Each wall is flat, endless, passes through zero and stands at right angles to its row. A trip goes straight from one point to another. Which walls does it cross, in order?
In the rows, 128 means zero.

Walls:
(1): [204 123  98]
(2): [213  92 106]
(3): [137 109  87]
Trips:
[ 64 135 158] to [128 128 106] -> 3, 1, 2
[156 220 177] to [151 164  81] -> 2, 3
[123  91 129] to [122 131  85] -> 1
[104 106 125] to [93 69 67] -> 2

Walls:
(1): [200  89  96  99 209 129  49  79 122  87 125]
(2): [122 175 107  97 154 161 145 119 124 134  80]
(3): [143 148 136 146 139 100 126 125  77  59  62]
(4): [130 115  81 160  86 136 136 110 177 101 105]
(5): [ 60 144 121 123 219  59 106 164 139 168 136]
(6): [145 121   7 134 103 125 154 114 130 110 152]
Trips:
[147  77 105  59 194 144 116 191 165 182 126] to [104 139 151  95 115 190 115 143 183  91 184] -> 5, 2, 1, 4
[172 161 194 115 145 110 167 133 154 135  67] to [ 96 135  98 128 148 159 120 166 146 153 143] -> 5, 3, 6
[114 188 151 162 150 164 158 167 187 165 184] to [102 107 162 145 170 108 142 101 122  86  95] -> 3, 1
[117 135 120 136  99 160  91 157 153 102  89] to [123 129  99 131 131 153 130 115 110 149  84] -> 6, 1
[125  65  72 160 139 149 134  57 165 130 111] to [ 87 194 111 149 177 114 117 116  60  97  97] -> 2, 3, 5, 4, 6
[176  99 153 166 130 110 109 132 126 156 151] to [128 160 139  85 138 111 111 170 204 169 172] -> 5, 1

Walls:
(1): [143  77  73 122 143 121  90 115  86 150 111 159 178  22 103  93 113 158
  94 137]
(2): [122 144 126  51  94 188 151 178 123  85 112 177 158 157 109 124 124 126
  56 116]
(3): [129 175 116 143 151  94 113 152 187  56 120 200 153 124 128 137 118 124
 119  85]
Trips:
[ 79  93 139 177 192 168  22 179  86 107 124 192 144 120 152  55 187  99
 114 156] to [143 113 118  60 123 114 149 113 113  76  99 160 168 148  65  36 152  85
  99 135] -> none
[162 131 123 108 115 127 139 102 146 131  82 106 155 173 166  77 105 141
 160 187] to [ 89 207 118 143 108 138  66 127 184 138 178 182 152 172  66 128 110 148
  80 133] -> 2, 3
[162  74 117 212 179  81  68 120  99 134 112  96  87  68 128  29 247 144
 137 142] to [165 174  53 154 154 142 135 125 151 123 106 131 134 165 193 107 179  79
  82 104] -> 3, 1, 2
[130  49  95 211 166  90 125 161 183 178 198 111  84 143 177  75 164 147
 144  75] to [137  73 136  49 156 137 162 100 111  69 115 120 160 146 199 122 190 172
 106 138] -> 1, 2
[122 106 126  95 132  84  93 103  90  83 108 149 126  80 209 144  86 163
 120  95] to [107  41 171 150 120 165 166 151 114 155 121 186 158  89 106 109  73 191
  71 114] -> 2, 3
[145 139  17 170 142 130 130 115 117 103 178  73 143 149 125 182  80  57
 152 112] to [155 142 116  61 110 103 109 124  89 179  81 100 150 132 111 212  72 146
 109 138] -> 3, 1, 2

Walls:
(1): [220 112  78 124 103  94 134 141 143 155 132  87  92 123 119 104 186 174
 140 129 140 152 145 103 109 135 121 153 144 103 146 103 134 123 142 153
  49 168  94  63 133  91 133 137  82 149  81 116]
(2): [111  90  71  99 116 145  92 101 190 156 121 135 109  92 166  81 113  87
 114 108  81 114 116 119 121 156  69 137 140 131  72 182 133 120 106 107
 150 112  96 121 155 109 101  90 123 160 146 101]
(3): [ 58 137 103 181 183 134 151 147 138 124  80 126  92 177 112 133 102 159
 114 142 163 128 141 145 133 107  85 107   7 122  75 187 142 118 143 120
 132  90 185 136 155 102 131  89  94 180  89 103]
Trips:
[104 151 152 162 169 125 116  91 104 164 140 130 177 113  87 172 146 100
  92 171 128 139 139 118 113 104 175 146 118 164 114 128 133 169 120 130
 165 136 135 124 164  86 107 135 108 106  67 157] to [ 88 151 159 178 114 111  66 102 147 180 134 131 175  84 116 116 113 140
 167 141 169 160 210 121  98 131 166 105  84 166 127  62 211 138 209 163
 109  69  82  87  74 124 125 164 124 171 177 168] -> 3, 1
[ 67 129 143  93 162  85 121 125  78  85 117 192  84 164 144  95 210 191
 144 126 160 177  96  68 101  68 188 135  82 125 147 122 106 111 133 103
 113 175 168  89 103 103 104 166 142 152 114 111] to [ 32 173  82 100 185 104 105 103 113 141 134  91 153 130 131 145  86 124
 123  95 154  91 124  68 142 155 130  95 138 120  94 135 130  65 105 188
 128 182 153 113 150 141  44  95 156 103  98  96] -> 1, 2
[132 112 158 135  50 124 108 108  75 183 174 123  93 111 154 113 152 125
 138 126 121 169 183 137 119 116  85  90 152  94 115  84  76  70 205  99
 111  81  94 106 176 125 103 146 168 116 147 134] to [177 121 101 161 100 150 163  99 181 125 117 157 143 102 137 160  94 149
 142  73  69 119 125 145 151 108  98 123 140  86  64 113 124 148 153 144
 133 181 139  37  80 112 120 143 159 126 134 145] -> none
[ 92 122 154 121 101 123  91 130 152 165 158  69 108  87 103 110 155 203
 165 113 145 161 101 118 171 131  63 125 133 175 169  88  88 140  74 108
 150 138 165  89 137 113 122 105  64 137 106  73] to [124  24 102 119 101 128 105  58 118 104 109 109 133 126 131 138 156 114
  84  99 114 174 112  95  97 144 121 152 106  27  69 135 139  59 111 149
 195 102 132 172 148 121 100 142 129 130 128 129] -> 1
[136 105 124 124 199 101 100 151  87 102 187 119 139 134 141 182 136 102
 127 174 139 145 120 158 154 169 143 116 104  73 108 172 136 104 123 217
 175  13 166 205 100 157 136 174 160 142 130 161] to [132 130 118 155 153  81 103 212 170 150 105 111 116  79 114 183 142 138
 120 134  87  66 132 106 111 155 105 140  79  94 105 159 146 142 126 103
 109 144 143 146 134 143 131  49  88 136 123 143] -> 2, 1
[ 94 197 142  99 152 116 132 127 140 135 145 146 111  64 105  98 120 102
 155 147 109  94 108  50 182 143 114  87 134 182  85 153 100 122 169 166
 157 119 153  76 143  91 112 138  78 123  96 128] to [139 120 110 183 116 175 108 101  97 142 131 138  87  81 155 109 125 137
 116 131  84 199  87 147 116  75 110 122 122  74 163 109 131 198 153 156
 135 108 172 117 172 110 125  90 130 176 119 103] -> 1
[130 131 135  87 133 105 162 122  85 108  99 160 109  98 206 125 149 118
 114 173 118 161 104 123 108 105 165 118 159 176  28 126 113 121 122 146
 110 125 106 124 117 163 162 138 201 170 112 164] to [127 161 128 122 165 129 131 159  98 138 132 103 112 140 163 190 123 125
 166 151 175 118 190  48 161 145 156 135 153 136 151  92  98  98 134 176
 157 112 186 165 104 171 161 157 151 147 143 106] -> 2
[117 132 140 147 100 123 108  85 127 167 104 113 139 119 146 141 165  94
 149 118 107 144 142 140 157  96 117 167 154 114 145 137 124 108 158 115
 137 148  71 128 124  77 224 127 108 121 145 177] to [115 126  84 132 111  88 162 121 108 112 173 181 108  68 125  92 135 129
 129 104  72 148 165 137 120 141 193 105 122  86 114 121 114 113 139 135
 131 125 145  57 142 103 149  74  98 123 127 134] -> none

Walls:
(1): [175 133 142 149 153 137  50 141 101 106 107  68 122 144 207 110 117  87
 121  47  52 144 122 155 141 123 139 157 128 135  88 180 157 116 130 175
  35 120  87 152  50 123  94 138  99 113 132 176]
(2): [116 105 115 151 143 142 118 102  97 101 112 148  99 136 131 126 133 123
  69 122  79 101  63 218 129  69 123 114 154  59 137 138 118  91 199 138
  77  97 139 127  55  92 145 115 180 102  51  69]
(3): [131 190 104 151 119 112 234 125  76 110 107 142 167 112 115 146 148 116
 128 183 127 134  98  79  99 104 117 159  75 147 137 148 109 155  97 119
 144  99 122  65 141  41  80 165 123 116 121 143]
(4): [142 121 160 128 138 160 137 128 122 120  71 188 177 135 116 181 169 144
 127 128 153 127 146 114 111 156 147 116 108 118 165 126 119 155 199 161
 154 149 112 101  75  43 159  50 146 159 125 167]
(5): [199 144  97 116 146 124 108 158 102 130  60 157 113 133  82 163  75 130
 131 124 142 163 112 126 103  93 109  98 125 107 170 141 121 166 189 180
 137 113  97 162 100 117  96 191 142 119 164 130]
(6): [111 100 138 150 154 109 131 103 181 116 171 110 117 146 103 112 158 116
 163 196 189 118 120  98 145 185  92 124 128 119 145 152  60 139 139 103
 121 132 111 214 157 101  94 104 104 115  95 183]
(7): [ 98 189 149 144 136 123 132  90 119 100 101  75 130  85 150 116  80 136
 163  94  96  97 133 133  84  55 170 148 133  46 139 112 115  82 159 136
 155 114 147 178 100  80  71 176 167 143  84 100]
Trips:
[ 69 145 149 119 108 141 104 151 146  97  84 129 122 138 152 108 109 140
 150 134 116 135 107 168 148 122 126 112 107 129 125 132 125 116 123 143
 118 185 118 120 151 171 125 149  81 146 113  90] to [136 138  76 195 123 125  97 186 150  88 159 126  98 141 166 142 161 155
 113 145 153 147  79  99 153 154 105 144 125 161 127 171 150  99  84 138
 131 101 169 122  44  78 115 135  75 107 111 137] -> 7, 6, 3
[118  89 145 147 111 104 162  73 108 107 135 109 125 209 137 185 141 129
 151 178 126 124  72 133 120  84 135 135 201 103 119  98 105 117 128 109
 119 175 147 135  94  99 187 163 136 130 124 131] to [128 108 166 124 153  84 171  79 107 165 138 172  89  97 154 116 119 179
 155 119 145 107 128 153 106 150 173 152 161 147 151 145 102 162 190 136
 195 158 102  46  43 107 128  97 159 183 160  86] -> 6, 5
[ 96 173  98 149 153 133 182  87 149 158 164 167  99  99 120 124 143 137
 130 138 178 132 142 173 162 111 119 146 138 115 133 118 152  41 138  95
 159 139 151 207 103  95 120 138  90 126 140 113] to [ 83 119 106 142  51 183 165 120 161 122  65 133 147 188 122 117 129  82
 103 133 122   7 184 125 166 154 162 176 119 140 148 169 100 149 104  94
 118 152 164 116 120 152 179 133 110 138 104 163] -> 3, 4, 2, 7
[152 100 131  84 108 162 106 113 112 133 110 162 137 131 152 117  78 176
 133 178 136 186 150 149 156 125 125 108 130 113 188  85 187 127  89 111
 152 103  85 148  91 117 142  92 129 100 151 114] to [129 107 113 151 182 154 132 160 154 151 128 184 126 132 113 115 137  96
 164 118 121 163 166 118 158 113 107  72 107 100 117 117 142 165 150  79
  76 112  66 185 140 117 123  97 148 143 153 124] -> 6, 1
[135 191 165 120 150 144 119 111  97 170 169  57 147 153 140 206 124 144
 133 121  77 137 103 125 172  73 189 172 120  84 154 173 100  69 128  77
 117 127 116 160  88 128 158  76 126 100 136 168] to [188 128 133 121 135 153 145 169 145 147 172 155 122 157  81 124 129 126
 100  99  63 144 137 135 119 174  67 144  94 114  96 150 183 171  99 128
 126  81 176 146 144  99 127 144  89 109 159 139] -> 4, 3, 7, 2, 5
[149 122 104 123 130 175 111 146  74  54 173 109 107  96 145 112  77  97
  66 142 123 125 135 124 142 141 112 184 176 157  92 152 139 105  92 175
 100 136 102 101 142 102  88 163 145  82 175 132] to [129 144 156 129 119  86 137  88 145 135 134 109 123 113 153 161 107 110
 118 173  95 132  96 164 164 130 109 135 145 108 164 111 100 122 109  60
 195  91  96 101  81 128 127 127 127 145  81 102] -> 7, 5, 1, 6
[112 119 121 130 107 124 125 108 161  87 129 162 140 144 113 139  97  84
 119 110 196 138 129 112 127  41 135 116  99 118 154 178  88 139  73 136
 143 150 133 126 158 134 191 119  82  82 131 146] to [135 118 112  77  54 124 150 183 109 151 151  81 175 166 162  76 133 133
 111 111 116  98 154  74 108 123  81 143 219 123  96  97 124 147 111 144
 123 179 126 165 189 143 155 131 104 112 119  95] -> 5, 3, 6
[147 130  81 100 111 113 138 121  72 121 182  69 181 142 134 164 111 110
 140  60 111 122  94 178 135 124 119 148 159 151 109 152 115 146  95 138
 123 136 115 119 139 163  73 136 165 112 200 162] to [134 106 135 181 193 134  87 123 140  96 140 145  92 132 136  98 178 190
 114 102 168 166 144 101 104 155 150  87 133 141 119  83 161 129 145 111
 166 134 126 150 140 107 130 144 123  74 141 138] -> 3, 6, 4, 1

Walls:
(1): [175 141 165 103  88 155 140 182 163 112 138 146 125 120 126 102 166 108
 114 135 111 108  74 164 133  50  53 124  57 188 157 176 146 173 149  98
 146 138 163 190  74  53 147 153  81  25 178 139]
(2): [161 118 164 172  98  78 124 120 119  90 139 144  96  99 184 146 168  85
 176 110 149  81 113  91 156 172 167 119  62 162  62 133 165 143  98 141
 103  96 162  88 139 162 188 185 187 176 133 109]
(3): [128 126 133 213 131 159 109  71 105 117 173 151 144  96 166 143 113 180
  91 108 150  98 143  91 103  79 119  94  91 106 167 197 157 134 133  40
  98 119  28  87 108 178  39 109 100 218 118  84]
(4): [115 100 140 141 115 156 159 159 106  35 142  80 104 134 155 103  49 155
 117  75 193 155 187 118  43 149 150 144 103  72 165 140  90 102 168 153
 110  47 138 134  74 111 116 147 104 200  73 172]
(5): [143 109 102 124 122 125 133  94  75  85  94 155 131 143  91 156 130 129
  95 133 160 190 178 144 129 209  63 114 126 146 150 138 127 201 122 147
 219 240  89  68 112 164 204 143 149 158 139 132]
(6): [161 111 133  70 150 119 171  70 163 135 121  55 129  79  57 119 134  71
 106 128 143 102 172 128 177 119 139 127 104  47  77 151 138  55 121 106
 145  74  72  68 133 119 109 130 169 137 101  80]
Trips:
[ 97 161  90 141 201 121 128 147 131  85 203 137 110 161  99 110 136 164
 148 108 146 138 118  91 119 167  24 107  83 218 120 125 117 127 140 116
 139 163 109  85 137  30 116 109 159 161 139 169] to [143 169 145  91  68 145 143 171 132  83 137  90  70 170 110  82  99 104
 176 109 168 151  49 161 128 152 131 134 145 162 112 108 135 117 142  79
 106 140 115  85 119 140 195 223 156 130 136 124] -> 2, 3
[ 95 109 141 109  94 153 101 156  63 130 133 123  71 133  98  66 145  60
  86 100 152 139 158  97  72 155 185 116 106 204 121 153 213 114 157 144
 142  80  49 149 123  96  83 104 100 130 155  77] to [144 117 227 145 182 101  88 108 150 114 149  66  53 143  87 169 125  70
  97 100 185  72  92  85 145 106 142 128  84  63 147 139 155  75  94 164
 129 150 146 171 165  87 109 221 136 120 149  16] -> 4
[159 138 177  99 196 149 140 141 136 131 123 202 170 143 105 205 111  95
 109 131 167  97 138 109 180 179  88 150 204 168 139 117  96 108 154  90
 162  96  98 133 231 151 102 116 158  52 136  89] to [120 196 105 116  43  74 199  88 155 164 106 199 121 137 108  72 145 146
  75 180 182 117  64 154 108  87 122 140  91 107 112 237 221  99 171  72
 133  91 102 170 112 147 141 102  63  88  88 211] -> 1, 5, 3
[173 131 200 133  94 123 135 131 143  80 103 145 157 134 129 131 185 121
  71 101 132  73  89  99 157 150 158 120 137 120  36 123 220 118 105 142
  87  90  69 166 149 107 137 134 208 146 144  83] to [156 130 196 136 120  97 131 110 107 170 106 139 110 116 104 136 133 139
 123 114  62 121 155 157 119 122 150  82  91 162 100 138 181 112  95  84
 138 131 112  94 141 211 202 114 145 191 131 158] -> 5
[144 201 186 103 114 192 143  73 164 153 127 166 115 107  71 152 166  86
 121 127 118 101 150 172 119 102  89 207 151 114  92 101 114 114 122 166
 122 107 179 146 143 136 145  99 143 157 140 179] to [129 161  99 160 118  91 195 128  64 187  85  57  89 210 140 200 140 154
  27  85 139 128 168 116 200 154 139  90 119  87  99 110  72 128 124 188
  77  66 103 137  93  48 151 147 127 122 103 173] -> 1, 4
[148 139 127 138 222 130  44 136 107 124  76  98 169 157 193 172 146  95
 215  79 128 168 118 169  95  85 129 181 160 192  93  57  42 114  84 122
  80  44 127 140 135 101 163 145 112 184 146  76] to [ 85 176 126 124 110 183  28 122 113 138 136  75 132 136 171 138 121 123
 131 183 152 127  86 173  87 178 154 138  72 180 111  82 149 126 130 201
 112 150 116 239 142 161 146 150  85 135  69 100] -> none

Walls:
(1): [144 120 127 175  88 131 120  55 122 128 132 111 131  35 170  91 107 167
 178  73 112 135  97  52  72 107 108  76 128  97  41 140  88 163 172  88
  87 138 142 118 117 163  88 183 127 104 161 130]
(2): [ 92 134 113 144 184 120 142 154 147 168 140 105  45 198 136 120 158 139
 137 125  60 139 105 152 109 103 172  86 192 141  77 160 157  67 120 133
  93 107  86  72 141 122 126 147 157 120  45 113]
(3): [145 107 150 152 104 119  93 178  77 145  61 190 156 114 112 142  98 112
 121  61  54  58 122  95 145  64 105 122 127 168  93  88 153 158 144 145
 137 109  82 131 122 159 150  78  90 150 120 147]
(4): [ 86 160 130 132 195 107  83  97  89 159 150 166 193 116 195 117  79 189
 143 145 161 116  97  91 141 138 107  81 115  78 196  88 141 121 157 151
 172  85 113 170 188 117 118 116 144 131 153 147]
(5): [ 61 138  84 176  90  92 127 110 101  87 126 142 135 187 176 145 174 138
 119 132 151 108 139 137 115 119 102  97 182 112 171  55 130  57 113  62
  87 127 126 169 189 115 130 148 130 107  88 103]
(6): [136 110 161 105 159 147 149  95 154 128 138  99 147 153  92 209 121 122
   7  59  74 103 113 125 111  80 156 105 157 129  94 114 135 127 138 127
  94 146 143  79 128 139  92 135 145 101 122  89]
(7): [105 180  87  37 101  56 100 116 118 180 159 155 122 134 166 154 121 130
  81 162 125 152 153 111  81 126 125 176 134 189 122 110 153 101  91 145
 103  81  95 159  58 120  92 137 130 162 110 138]
Trips:
[ 91 164 109 121 128 106 129 104 114 106 201 155 167 100 177 124 129 126
 132 135 144  81 115  98 125  82 175  65 149 132  59 180 123 108 139 148
 128  52 127 107 111  87 143 188 100  57 187  83] to [136 159 147  99 134 156 166  82  99 158 154  93 100 127 151  92 100  97
 176 134 109  79 166 140  84  98  45 153 124 121 161  63 125 179  68  78
 118 107 112 165 125 129 174 163 124 189 154 114] -> 6, 2, 3
[189 128  99  85  89 113 144 116 167 136 151 176  50 156 122 137  73 111
  99 145 150  71 145 175 162 161 127 117 130 144 124 165 133  86 169  91
 102 168 113  67 109 119 132 103  75 114 117 153] to [127 129  95 182 138 122  80  98 181  52  59 156 157 123 120 136  79 117
 146 164  83 110 110 122 125 150 116 185 147  90 164 117 151 116 145 139
 158 115 109 163 128 132 140 136 105 145 143  75] -> 3, 6, 2, 5, 7, 4
[113 172 123 125 141 118 137  95  65 142 150  96 112 104 105 111 111 149
 128 138 130  89 135 105 137 137 147 119 103 179 104 115 137 131 136  76
 175  77 143 136 137 163  55  99 138 105 172 186] to [126  59 125  86 188  49  81  97 114 150 190 125 177 108 135  97  78 153
 169 170 114  99 141 176 179 104 122 130 103 104  70 107 158  74 165 171
 105 149 105 137 161  90 132 166 146 193 120 163] -> 2, 1
[135 158  95 115 136 153 182  92 143 102 102 148 167 112  98 193 125 180
  76 163 118  72 108  74  72 101 112 137 160 137 134  80 169 114 116 116
 157 166 124 130 162 153  68 175  88 188 146 185] to [126  99 158 152 107 115 104 125  99  95  95 177 132 182 150 118 144 139
  97 134  73  90 158 142 157 172 199 108 103  64 208 105  87 118 103  64
 165 164 108 122 158 141  92  95 138 133 123 122] -> 1, 7
[100  97 135 131  97 156 161 128 193 118 121  88 133  83 101 151  93 102
 181 115 118 119 153 127  49 136 150 139 104 177 190  77 133 145 110  29
 179  77 122 152  84 110 111 140 125 161 126 110] to [148 131 115 132 128 142  80  84 143 138 149 111 173 135 203  98 109 153
 121 144  83 123 123 104 101 207 111 110 182  94 199  72 103  71 116 146
  97 158 164 174  95 147 164 172 122 108 138 153] -> 4

Walls:
(1): [104 157 137  87 109 117 180 135 110  36 107 157 143  27 194 202 117 101
 147 160 116  70 121 114 116 112  90 117 151  73  99 113 123 140 102 143
 135  44 107 154 122 163 129 144 113 184 101 122]
(2): [139 109 136  36 104 107 154 141 106 161 177 111 124 115  85  90 136 100
 121 174 123 143  74 120 157 120 144 166 107 100 123 148 173  96 156 142
 155 145 112 140 131  79 128 126 134  83 160  98]
(3): [ 60 176 169  81 135  87  64  98  70 111 109 168 122 125 148 151 109  64
 204 107 101 165 174 171  99 115 148 119 139 138 218 153 100 184 176 172
  82 122  84 182 112 204 119 146 177 124 192  98]
(4): [138 196  75 100 166 139 128  97 133  94  92 123 147 175 149 145 134  92
 108 145 130  58  97 155 113  73 102 146 119 131 100 161  81 130 116  70
  90 102 130 145 109 115  66 129 138 125 106  74]
(5): [175 162 169  98 135 145 136 108 107  70 163  90 127 110 109 133 117 147
 102 170  60 157 102 109 143  97 119 107 118  99 105 122  89 188  70  80
 120 168 101 137 165 153 145 139 111 162 136 206]
(6): [ 80 158 130 120 183 123 134  95 134 118  96 117 147  95 113 108  89 195
 101 153 140 148 124  90 118 197  96 107 120 125 121 207 200  87  96 138
 117  62 131 183  96 184 139 169 148 136 123 112]
(7): [110 127 151  77 155 139  88  85  88 115 119 129  83 131 184  79 154  97
 176 146 135 135 200  64  67 141 116 129 188 158  91 151 107  92 109 124
 137 120 101  93 146 137 110 112 123 144 189 155]
Trips:
[129 108 100 177 133 156 111 113 163  98 118 180  83 132 148 127 121 140
 156 156 150 111 143 110 140 179 145 158 122 117 162 176  50 123 127 146
  92  86  40 130 160 148 107 120 116 148 162 153] to [107 107 117  63 114 109 133 138 124 147 180 174 146  90 139 104 156 128
 146 164 170  71 114 149 109 120  73 179 172 161 147 138  75 133 145  92
  93  66 140 130 124 122 100  73  83  93 157 183] -> 6, 2
[163 129  66 134 170 141  81  92  54 163 100 112 130  95 119 104 107 169
 151 131 103 136 132  94   7  87 130 142 111 140 111 148 154 145 176 110
  93 146 144 131 145 168 144 156 121 120 150 173] to [146  85 123 105  66  82 120 121 176 144 108 178 100 130 156 174  90 209
 141 134 129  84 173 138  70 110 139 156 127 102  79  90 141 109  54 160
 113 168 167 144 131 154 115 133 114 136 119 152] -> 4, 1, 3, 6, 5
[158 142 174  82  98 110 146 140 114 134 122 127 120 181 122 119 229 121
  96 152 128 146 155  92 138 123  94 158 139 151  87 158 167  76 202 125
 118  95 101 163 142 147 155 101 145 140 138 135] to [177 213 162 142  98 124 112 104 164 167 132 175  85  82 154 115 133 199
 163  68 146 141 106 131 117  87 165 115 125 161  65 135 140 168  85 198
 155 138 159 140 155 146 157 150 212 166 136  71] -> 3, 1, 2, 7
[119 164 113  92 106 135  90  92 174  76 143 112 158 112 190 172 123 163
 115 149 179 138  79 160 127 126 107 139 119 144 171 180 116 123 100 126
 107  80 135  65 217 131 122 120 166 153  69 135] to [176 118  74 119 100 129 163 206 197 114 124 119 120 156  71  90 142 149
 164 192  87 187 140 134 120  90 173 140 186 118 117 129 160 183 143 139
 135 138  78  48 117 120 153 141 183 174 120 162] -> 6, 4, 2, 1
